Each wall is flat, endless, passes through zero and stands at right angles to its row. A trip goes straight from one point to another. Which walls does it cross, in order?

Walls:
(1): [36 -1]
(2): [24 23]
(3): [-31  23]
(4): [-3 38]
(5): [-9 86]
Trips:
[-28  67] to [-66  18] -> 2
[-11 -34] to [-14 -26] -> none
[ 36 -66] to [104 -15] -> 2

Walls:
(1): [-14 -49 -83 -27  57  24]
(2): [ 38  52 -28  53 -10  13]
(3): [ 48 -60  11  45  24 -15]
Trips:
[56 -6 11 83  9 37] to [-24  48   1  53  34  31] -> 3
[ 43  31 -45  41  11 -29] to [ 73 -18 -48 -22 -45  -7] -> none
[ 45   8  31  57 -25  38] to [ 31 -80  37 -56 -19  79] -> 2, 1
[-21 -13  -2  34  16  50] to [-11 -13  30 -10  49  -2] -> 2

Walls:
(1): [-18  43 -21   9  67   4  42  23 -41  17 -61]
(2): [ 13  29 -86  13  51  61   1 -12  10  11  77]
(3): [-70  47   5  23 -61  45  -5   3   9  41 -28]
(4): [-53 -29 -29  76  14   4 -27  18  50  10 -12]
(5): [ 34  -7 -66  32  -9 -14 -36  33  -6   0  64]
(6): [ -5  63  -6   0  41 -60  48 -23   3  -2 -68]
Trips:
[ 10  -6 -10  73 -59 -23  10  -3  41 -21 -30] to [ 26   9  -3  31  20 -15 -32  12 -24  67  28] -> 6, 2, 1, 3
[ 32  25  34 -13 -92 -45 -35 -28  10   1  18] to [ -9  10  53  45  50 -69   5 -11 -15 -16  -9] -> 6, 5, 3, 1, 4
[ -9  21  -7 -37 -39  18 -80 -76  28 -42 -13] to [ 29 -71 -32  31 -11  26 -36   0  -9 -29 -32] -> 4, 5, 3
[ 13  62   8   2 -24 -47   2 -36  11   9 -25] to [-24  36   6 -15 -64 110  -9 -26  17  -9  -6] -> 1, 2, 6
[-34  -2 -64 -72   7 -23 -19  17  44  14  20] to [ 21 -41  40 -54   1 -54 -19  75  86  -6 -59] -> 6, 2, 5
[-52 -40  74 -35  -6  51  31 -30 -76  21 -42] to [-38  37  -8 -17  -4  23  -5 -57  23  56 -15] -> 6, 2, 4
[-54  -5 -34 -94  24  48   0 -40  19  12  31] to [ 19 -12  14  53   4  27  16  54  75  25  23] -> 4, 5
[   3  -37   61  -51  -14  -62  -38 -109  -11    5    7] to [ 20 107 -10 -51  17 -33  39 -11  19  36  56] -> 2, 1, 5
[ 14  92 -46 -80 -26 -47  -9 -12  67  56  23] to [-27 -26  -8 -32 -44  14  14  71  20   6 -57] -> 2, 5, 1, 4, 6

Walls:
(1): [ -2 -58  39 -16  55  22 -11  67   6 -43  22  -5 -57   9]
(2): [ -7 -27  11 -15  14 -40  21 -30   3  63  28  43  12  51]
(3): [ -8  22   1  44  22 -32  29 -24  -4  50 -41 -12 -19  57]
(4): [ 38 -26   7 -24  84  34  13  28 -43  81  18  17   5  51]
(5): [ 20  52  34  34 -11 -21  62 -11  19 -29 -76 -63  18  -8]
Trips:
[  8  47 -29  42  34  24  24 -11 -16  40  13 -37  48  19] to [-47 -55 -52  12  63 -28 -63  -5 -25  56  57 -22  36 -25] -> 5, 3, 1
[-37  31   7 -45   3 -70 -70 -44 -12  31 107  23  14  35] to [ -3  57 -32 -65 -33 -16 -23 -22  10 -10  -2   0  12 -59] -> 4, 2, 5
[ 17   7  32   7 -44  36  72  24 -48   3   2  19 -22 -30] to [ 41 -28   2  20  10  10   4   4  20  55  44 -89   7  -1] -> 3, 2
[-10  48  29  74  14   6 -21 -22 -11   8 -50  29   1 -89] to [-25  25 -17  19  56  44 -84   5 -62  48  19   7  50 -71] -> 3, 5, 4
[-119  -61   37  -35  -32  -75   19   16  -17   13   20  -76  -73  -44] to [ -7  44  87 -16 -34  41 -91 -39 -11 -15 -22  -8  11   5] -> 2, 5, 1
[ -9   9 -20 -26  19 -19  23  -9 -41   5   1 -42 -20 -57] to [ -21   30   39 -112   47   31  -14    3   98   42   78    9   18   94] -> 4, 1, 5, 2
[-43  36  34  12 -22 -36   7  12 -81   5 -23 -22 -23  12] to [-33 -48 -28 -10  17  71  15  50  11   3  48 -20   8  18] -> 1, 4, 5, 3
[-26 -35 -10  33  94  36  40  54 -62 -54  12 -22 -65 -35] to [-43  -8 -68  29  46   6  -3  -9  -9 -17  11  -6  15 -32] -> 4, 1
[ 31  16 -60  38 -29 -58 -43   6  31 -31  -8  79  51  20] to [-24 -74  58  13 -29  45  -3 -38 -10 -68   1  70   2   2] -> 1

Walls:
(1): [  5 -14  56  12   1  -3  -9  33 -43 -17   5 -19 -11 -22  36  22 -65 -31
  -6  -7  48 -29  -6 -10]
(2): [-26 -48   4 -24  12  73  20  16  44  12 -14  30 -36 -39  28  39 -20  16
  32 -35  52 -37 -21  -6]
(3): [ 33 -21 -54 -10  19  16 -10 -44  30   8  28   0 -32  10  -5 -22  30  28
  41  33 -56 -17 -17  -1]
(4): [  2   3 -23  15  39   5 -30 -36  42  -8 -27  55  44  -2 -32   3 -25  25
  50  -1  -5   3  43 -62]
Trips:
[-11  18 -30 -13 -43 -21  24   3 -32 -12  14   7 -37  -2  -4  10 -32  36
 -12  13  35  -8   4  22] to [ -2  36 -12 -38 -19 -12   2  -9  54  10  33  35  17 -76  -8  20  11   8
  42  -2  12  16  25  32] -> 1, 4, 3
[-27  43  21 -24  50 -30 -15 -29 -55 -58 -35 -37 -23  22 -51   9  20 -36
 -26  29  11   1  -7 -13] to [  18   -5   21   26  -23    6   25   15   55   -7   46  -39   20  -57
 -121  -34  -10  -19   38  -17  -12    9   48    6] -> 4, 1, 3
[  31  -47  -17   47   10   19   81 -103    8  -24   -6  -11   -2    8
  -15  -34  -15  -37    4   75  -33  -76   40   -2] to [-40 -25  16  16   7 -26 -16   5  46  -4 -45 -47  14 -34 -11  14  24 -36
 -39 -11  -3  44 -29  22] -> 4, 3
[-34  50  12  21  30  56  32  19  19 -34 -36 -11  31  15 -14  17 -34  31
  -8 -41  24  -7 -65  16] to [-33  19   8 -27 -56 -20  54  21  67 -61 -28 -37  -5 -45  16   0  38  42
  -4 -20  34  24 -40 -42] -> 4, 1

Walls:
(1): [-11  49   6   0 -10  10  22 -69  42  36  -1  -8 -17  49  15   7  13  37
  -8  -6 -62 -21   9  -8  -8   5 -38 -12   2  24 -22  22   6 -20  30 -26
  34  -8  21   7 -67  13  44 -36 -10 -41  30 -14]
(2): [-20  37   4 -36 -22  28   5  -5   1 -44  -9 -26 -32   8   8 -10 -22 -35
 -24 -19 -20 -45   1  -2 -34  59 -22 -10  20   3 -33  13  11  49 -18 -30
   7   9 -27 -27 -19  -1  14  -3 -41 -35  -4 -18]
(3): [ 17  44 -26 -21   6  23 -43  58 -29 -31  10  11  -9 -34  30  38  43   7
   8  20  17  11  46   2  13 -30  28 -29 -17  -8  21 -10  16  -7 -12 -38
  38 -24  25   6 -30  15 -20   4 -11  -7 -13 -70]
(4): [ -11   24  -16    6   -8    1   -5 -121   43  -26    6  -35  -36   10
   33   41   15  -52    2    4   24  -10  -31    8   46   34   52  -13
   16   14   -2   -3   13    2  -23   18   54  -12    3   -8   -4   30
    9  -13   -5    9   33  -65]
(5): [ -9  24  -8   0 -58  10  21  30   6  25 -11  35  21  -1  10 -37   5  21
  -7  19   3  24 -39 -39   0  12 -19  15  -4  25   0  75  -6  14  16  36
  -7  37   6   1  -2  22  39 -12  -6 -10  50  -3]
(6): [ 17  -6  36  -2  44 -14  23  36  49  32  -6 -28 -21   7   8  14 -51 -21
   4 -18 -36 -23  42   9  -8 -15   2 -87  25 -28 -36  11 -10  48 -69  18
  18 -15 -39  31 -13  -4  12   3 -34 -37 -13 -47]
(7): [ 25  -3 -23   5 -15  25  -6  13  35  54  26  25 -23   3  29  32 -79  -7
   3  -5   6   4  12  24  58 -19 -10  17  44   3  -6  14  -4  21  10   7
 -52 -31  15  13 -11  30  16   9 -35   7  13  16]
(8): [ 47 -51 -27  54  13   6  -7  -5  21 -23  -1  17 -13  -3  44   8 -18 -13
   1 -40 -22  11 -22 -10 -76   1 -23  20  21  18  -9  16 -31  41 -41  12
  25  37  20   0  26 -38   8  22  19  26  44  41]
(9): [-41 -46 -18   0  -1  39  25  -3  -4  -3  57  -1   8 -48   6 -40  15  34
 -17   6  70 -13  17 -21  25   3 -30  -5 -25   3  10  10 -23  14  -8  25
 -42  -3 -40 -36 -12  -9  25  11 -35  22 -17  30]
(10): [  5  18   6  -7  -9  -3  31  35 -27  22  16  11   0   4 -15   3 -16  29
 -35 -21  11  15 -18   0 -10 -10 -50  18 -25 -12  32  13  19  40  11  28
  -9 -20 -14  13 -44   4 -34  -2 -22  -4 -20 -20]
Trips:
[ 43 -16  48  15 -14  13  21 -13  24   1   8   9  10  11   6 -41 -36 -26
  34   1  38 -18  27  39  36  17  26  -2  22  -9 -47 -13  18 -23  18  47
  31 -36 -10 -26 -17 -60   1  31 -19  51  -2  -1] to [ 34  -3  26  24  -5  -1   0 -16  13  10  27 -10  17   7 -33  57 -18  11
 -72  -4   9  -5  32  -2  17 -52  -5 -43  -4  24 -13  -9 -40 -43  41  34
  10  23  -1 -14  -1 -55   9  19 -38  17  24 -35] -> 1, 10, 3
[-36 -19   7 -36 -26  31 -44  -5 -12  -4  -5  -6  20   3 -45  22  46 -26
  14  13  65  15  18 -27   4 -21  -1 -13 -13   0  43 -29  14 -35 -19  36
 -16 -13  -8 -15  11  56 -24  -3  -9 -23 -13  32] to [ 22 -46  20  20  27  25  -2 -44 -31 -39  -6  38   7  -4   3  62  38 -12
  10 -30   6  28  -4   2  -2   8 -22  16  11 -42  -3 -45   1 -14  17 -31
  -5   2   3  10  44 -27   0 -39  19  23 -21  40] -> 4, 8, 3, 9
[ -9 -15  10 -17 -39   6 -26  40 -32  28   7  66  21 -18 -11 -27  -3   2
 -24  45  12  18  -7  22  42 -17  13 -38 -46  -2  46 -22  21   2   2 -14
 -12 -19   2  35 -54  -1  23 -29  42   7 -14  19] to [ 15  20  -8  18 -30   4  18   3  35 -17  32  17  38  19 -11  30  33 -21
  44 -26 -28 -25 -17 -22  49   1  -3   6  10 -17  -6 -21 -44 -24  11  59
 -19  38  22 -23  40 -15   8  51   8  22   5 -36] -> 10, 4, 3, 8, 9
[-10 -51  17  21  66 -13  -6 -17 -20  -7 -52  12 -17  39  27  25 -13   1
  23  32 -24  14  40  13 -34  20  -5   5   1  19 -20  22 -13 -17 -44  13
 -42  43  15  29 -37 -18   7 -35  38  -4 -42 -41] to [ -1   8 -41  23 -11  26 -22   1 -33  23  -2  17  31 -12  29  27  35  -9
 -13   4  31 -18  27  34   2   3  -8  15  11  29   2 -13   4  12  -4   8
  -2  26 -20  32  34  11 -22  11 -22  10 -18 -24] -> 3, 1, 4, 7, 6, 9, 10

Walls:
(1): [ 19  11  48 -52  27 -43  42   4 -28 -52  59 -46 -45 -16  -5  52  20  -2
  -7 -18 -50  62  33  29 -78  17  24  13 -28  -1  32 -69  65  24 -28 -32
 -91  25 -11  23   4 -49 -30  68 -25  -2 -44 -25]
(2): [ 10   8 -45  13  -2   0 -34 -20   9  55  37   7  29  29 -25   6   3  36
  55   1  -7   0 -36 -10 -22  25  53 -22  39 -74 -26 -23  74 -13  49  17
 -25 -92  -9 -40 -16 -40  58  48  18  80  12 -75]
(3): [ -64   16  -18  -10   59 -121   76   46   23   -2   26  -20   64  -54
   38    0  -83  -58  -21  -30  -52  -77   13  -15   -3    4  -98  -34
  -34   22  -13   29   26   -6  -34  -15   29   20    2  -34  -13   54
  -22  -70  -84    1   12  -86]
(4): [-25  33  33 -19  91  54 -16 -28 -28 -15 -11 -39  88  51  58 -43 -64  -4
 -19 -38  44  -9  36  55 -14   9 -17 -11 -37  33 -48 -10 -35  29 -54  26
 -13 -74 -13 -14  -5 -60 -38  45  -5   3 -38  -4]
(5): [-70  39   9  13   8   1 -32 -17 -86 -55  46 -34 -16  -4  25  21  71   7
  44  18  -9 -36  -1 -14  10  32 -23   0  12  45 -18  -1  27   9  51   9
  32  -1 -35 -53  24  39   4  18  38   7 -45   9]
(6): [ 50 -46   1 -35 -64  31 -44  11 -31 -12  30 -30 -25  39  64 -50 -16 -15
   4 -48  15 -24 -32  -4  56  56 -10  13 -23  12 -37  -8 -26  16  77  25
 -30 -50  61 -58   5 109   9 -24 -65 -39 -16  52]
(7): [-13  62 -38  16  10  -9   4 -60  -5  67  -2 -31 -37 -15  19 -66 -12   7
 -14   1  -1 -61 -40 -54 -21  20  10  44 -54 -41  -3  31 -58  27 -13 -23
  22 -16 -12 -33  10 -18  46 -17  27 -25 -27  -7]
(8): [ 75 -32  18 -34 -52  27  -3 -24  34  50 -23  27 -22  -3  39 -35  17 -18
 -37  21  33  47  42  55   6  -1  -2  -3  57 -13 -27  12 -22 -16  10 -48
  28 -35  25  48 -69  47 -27  91  22  78 -17  -5]
Trips:
[-71   9 -28  43 -29 110  32  19   3  45  45 -17  50  44 -34  88  -7 -48
 -22  63 -13 -21  -7  13 -23 -36   1  10  56  66 -14  27   2  -9 -11  -3
  17  60  48   6 -49  42 -23   2 -23  34 -13  32] to [ -27  -16  -42  -70    9  -83   12  -58  -16  -20 -100  -40  -58    3
   55    1   22   69  -19  -31  -56   36    6   64   40  -22  -35   51
   40   34   -6  -45  -29  -61   16    5  -51   25   49  -36  -73   14
  -27  -30  -61   15   -4  -21] -> 6, 1, 5
[ 24   7 -11 -23  11  28  60   9 -89  -5 -30 -11 -21  -7 -93 -17 -65 -56
  34 -87   8   3  31 -38  -5 -38 -35  16  72  14  45 -22  42  16   1  81
  13  -1  15  43  11 -90  -9   8  51  13 -28 -46] to [ -38   24  -15   43 -103   57  -37  -29  -18    6  -26  -53   51   -4
   30   35   30  -27  -13   -6    1   43   55  -31   -9    9    6  -14
    9   -9   19  -32   17  -28   44  -53   -3    7   66   92   -6  -63
  -61   46   46   -8   48  -25] -> 8, 4
[  38   16    7   40  -59  -28  -34  -53   55  -43    8 -100   24   14
  -48    5   10   -7  -40  -66   41  -19   14  -18   45  -70   -2   80
  -49  -47  -29  -13   25   28   13  -86  -41   43   39   25  -34   14
  -20   -9    6  -19   25   71] to [-44  43  18 -43  -1  12 -10  81  -5 -19  33 -48  40  13 -68  24 -16  25
 -51 -44 -22  46  -7  -8  -2 -13  25 -21   9  20  38 -45 -11 -37  51  84
 -24 -37 -13   2  13  75 -13 -15  19 -54 -37  -9] -> 8, 7, 5, 4, 3

Walls:
(1): [ 59  40 -47  35  19  -8   8 -18  22 -27   3 -22  54  34  24 119  31   9
 -35  92 -28  35 -14   2  78 -33 -47   2  13 -31 -12 -48   3  26 -22  28
  11  38  34 -19   5   2  22  -2  51 -28 -20  25]
(2): [  28    5    3   46   -2  -21  -41   27   53  -55  -27  -34  -33    3
  -45   51  -10    0  -73 -103    4  -34   46   43   -4   49   29   -6
   39  -75    6   -6   65   34    7  -23  -11   20   10  -40  -21  -23
   38   -3   -8    4  -20   33]
(3): [ -7  34   4  64 -46 -84  39  -8 -34   9 -45 -42 -11  14 -38 -50   2 -48
 -30 -27 -19 -62 -45 110  16  38  -7  19  31 -30 -25 -36 -26 -42   6  67
  58  30 -90 -46   4  30  48 -11  29  87 -41  55]
(4): [-12 -60 -41  96  -7 -11  16  15   7 -71 -33  15 -10  10  24 -16  60 -11
  -9  17 -26 -13  79  20 -27  63  53 -35 -43   4  -8 -65  13  36 -58 -11
   6   0  42  41  65  49  -7 -32 -75  24  48   4]
(5): [-68   2  23 -18  35  28  37   6 -10   9 -63  21 -44   7  45   0 -10  32
 -33  18   8  -1  72  -8 -17   7  -4 -25 -28  10   7   6  78 -11   7  11
  22  53  10 -24  -6  37 -29   3 -23   6  58 -82]
(6): [ 31   1 -55 110  -8 -11  23  21 -63   7  22  30 -22   1  50   7 -21  38
  30 -28 -48 -49  -7  83 -11   4  69   0 -24  13 -67  63  30  -1  27  19
 -19  15  13 -36 -40  23 -13 -38  22  11  27  51]
(7): [-31 -34   0  60  37  76  60  21   3 -23  77  34  32 -47 -58 -36  38  24
  43 -22  51 -16   2  13  21  28  19 -93  26 -63 -62 -40  35 -26  -4 -33
 -12  13  21 100 -46 -23 -15 -61  43  53  -3 -11]
Trips:
[   9  -14  -16   -9  -47  -54   43  -16  -34   -8 -103   50  -56  -24
   31   12   35   23    8  -30  -18  -14    4   33  -19  -82  -13  -10
   21   -4  -15  -58   49  -19  -14  -52   19   64  -13  -21  -24  -13
   41    4  -11  -36   11   -1] to [ 58 -17   3  34 -24  -6 -44 -51  20 -57 -75   1 -62   7 -29  43   6 -28
 -15  22  26 -11  76 -15 -96 -60  47 -76  -3   2  87 -55  12  20   7  75
  50 -10  31  53  74 -11 -72  12 -22   6  10  -9] -> 6, 3
[ -15    4   11    1   68   39   42  -23  -20   47  -31  -24    5 -119
  -13  -25   13   42   39  -49  -26  -39   18  -19   71  -16   -7   -4
  -38    3   38   23    2   82   30    6  -24   39   26  -43  -19   21
  -23   10   11   10  -22   17] to [ 36 -35   2  37  17  45  -4 -38  15  53  71  -3  -7 -15 -79  17 -67  15
 -19  45  16  -8 -50 -26  42 -45  -5 -37 -30 -11  -3 -29 -38 -36  68  15
 -56 -11   6 -38  79 -70 -16  25  47  26  -1 -50] -> 1, 5, 6
[-13  42  25  39 -22 -30  19 -27 -44  44  16  26 -57 -38  -9 -59 -33  35
   0 -40  17 -52  71  56  12 121 -21 -42  11  42   7 -51   6 -18  54   9
   6 -36 -42 -24  46  52 -42   5  56 -62  34 -73] to [ 30 -15  33  49 -71 -47  13 -43 -25  -1 -19 -65  58 -42 -50   9  30  43
 -35  42 -34  10 -15 -27 -29   2  90  13  31 -39  45   5   7   2  -9  55
  -4 -30  51  52 -33  29  19   7  35   1 -23  19] -> 5, 1
[ 11 -26   2  -9  -5  15 -61  -1  -4  30 -32 -15 -25 -88 -20 -11  71  23
   7 -13  32 -20  40 -32  29  50  16 -31  41 -44 -65   2  33  42  26   7
  48  17   3  -2 -32 -29  -7   1  61  17 -16  56] to [  4 -24  15  24 -51 -30   9  69 108  21   1   7  -4 -41  15 -52 -26  -8
  -4  17 -42 -67 -40 -21  -9  14   0 -69  70 -45 -50   1  12 -34  19 -40
 -14  10  27  67 -17  28  41 -28  27  30 -27  13] -> 4
[ 34 -44  12   0  32 -25  -7 -53  48 -27 -46 -53 -65 -13  88  -6  20  22
  -5 -53  27  15   7 -30 -10   7 -27   8 -71  57 -25  50  16 -26  68 -39
 -22 -33 -68 -57  27  33 -10 -15  68  -2 -87  56] to [ 32 -34 -42 -39  12 -14 -59 -26 -31 -76 -49 -41  26 -27 -51  13 -76  49
  37 -41 -69 -41 -18  30 -24  50  34 -60  54 -68 -34  62   5 -24 -34 -62
  27 -16   4 -73 -18 -21  -5 -23  28  34  14  33] -> 7

Walls:
(1): [  3 -42  41  -3  -8 -27 -13  71  28 -40   1  24  31  47 -21  -1 -17 -16
  16  12  11   5  22  -5 -42  12  37 -15  -6  -8  -6  40 -43 -28 -37   4
  25   4  -4 -21 -36  29  60  34  57 -13   4   7]
(2): [  0 -24  -4 -33  22 -18  39  20 121 -37 -72   7   1 -36  21  45 -29  38
 -44 -14  -6   9  94 -30  -7 -32  11  62  84 -19 -63  17 -24  22  -1 -94
  23  47  73  46  34  32 -57  20 -45  -7  -1   5]
(3): [ 44 -36 -14  13  -5  62 -13   6   7  18 -51  16  11 -44  -4 -10   5  16
  42  25 -38   3 -29  -9  17  29 -46  13 -66   5  16 -14 -39 -45  50 -68
  37  -2   4  61  23 -34  12 -24 -46  -4 -37   7]
(4): [ -51   78  -30   21   -1   -5   -7    7   40   12   14   -3  108    9
   -4  -10   30   18   24 -102   20    7  -32  -29   -4  100   -3   35
   23  -49   13    9   10    3   15    8  -19   26   -4  -23  -29    8
  -43  -31   31    0    1  -31]
Trips:
[-70  15 -19 -13 -34 -16 -65 -20 -40  26  10   6 -18 -32  26  28  22  42
 -23  50  19   3  21  48 -15  14  21  10 -40 -21   4  42  -8  21 -61 -20
  41  29 -47 -12  53  58 -11   9  29  -1 -42 -44] to [ 11  17 -43 -13  -5 -31 -75  40  36  15 -37 -20   8  -1 -10  48   5  21
  46 -63   2   6   1 -72 -42  -4 -13  51 -20 -38  80  32  -5 -15 -51  -3
 -57  -1 -38  23   7 -30 -33  72  19  -9   9  62] -> 4, 2, 3
[  3 -20 -57 -79  58  14  27 -30 -26 -57 -13  16  20 -21  94 -18 -11 -34
  23 -34  76 -28  39  32  33 -23   5  -1 -16 -15 -58  36   2  13  90 -27
  21 -11  41 -17  41   1  -3 -25  59 -28  25  30] to [-34 -57 -73 -29  60 -57  19  20 -20 -25   2   4 -16 -17  25 -35 -58 -21
  -9   3 -41  68 -16 -16  37  20  45 -49  65  -7 -25  -6  41  -5 -25 -65
 -27 -20  42 -22  12 -30 -45  20 -34 -16 114  15] -> none
[ 62  63 -17  36 -15  -4  64   9 -11  -5 -36 -10 -38   0 -27   8  18  82
 -66  46 -23 -27   8 -35  83 -34 -28  62  -6 101 -91 -64 -91  26  26 -68
 -70   7  10 -54   2 -20  52   6  25 -26 -29   7] to [ 39  56  53   7   8  12 -56 -82  43  -7 -36  57  42 -19   3  -9  20  55
 -18 -11  -6   5  99  31 -94 -57  47  -1  41   4   8  16 -27  61 -82 -12
 -13  56 -37  11  64 -34 -38  34  27 -58  67  86] -> 3, 1
[  8  27  16  51  -7   8  -7 -29  34  71  42 -11  21 -15  34  35  51  44
 -24  -2 -57  47 -12  52 -31 -12   0 -52 -61  10  16  34  47  37  39  17
 -13 -73  14 -71 -24 -16  -9  40 -10   4   3  29] to [  55   65   25   12   -9   23  -41   63  -51   22   15   -9   -1   32
   45  -43  -24   42  -17    3   -3   13  -36  -16   43  -42   24    6
   29   38  -57  -40   57    9   57  -12  -56   46   20  109   89   -5
    2  -14  -28 -101   36   36] -> 4, 3, 2
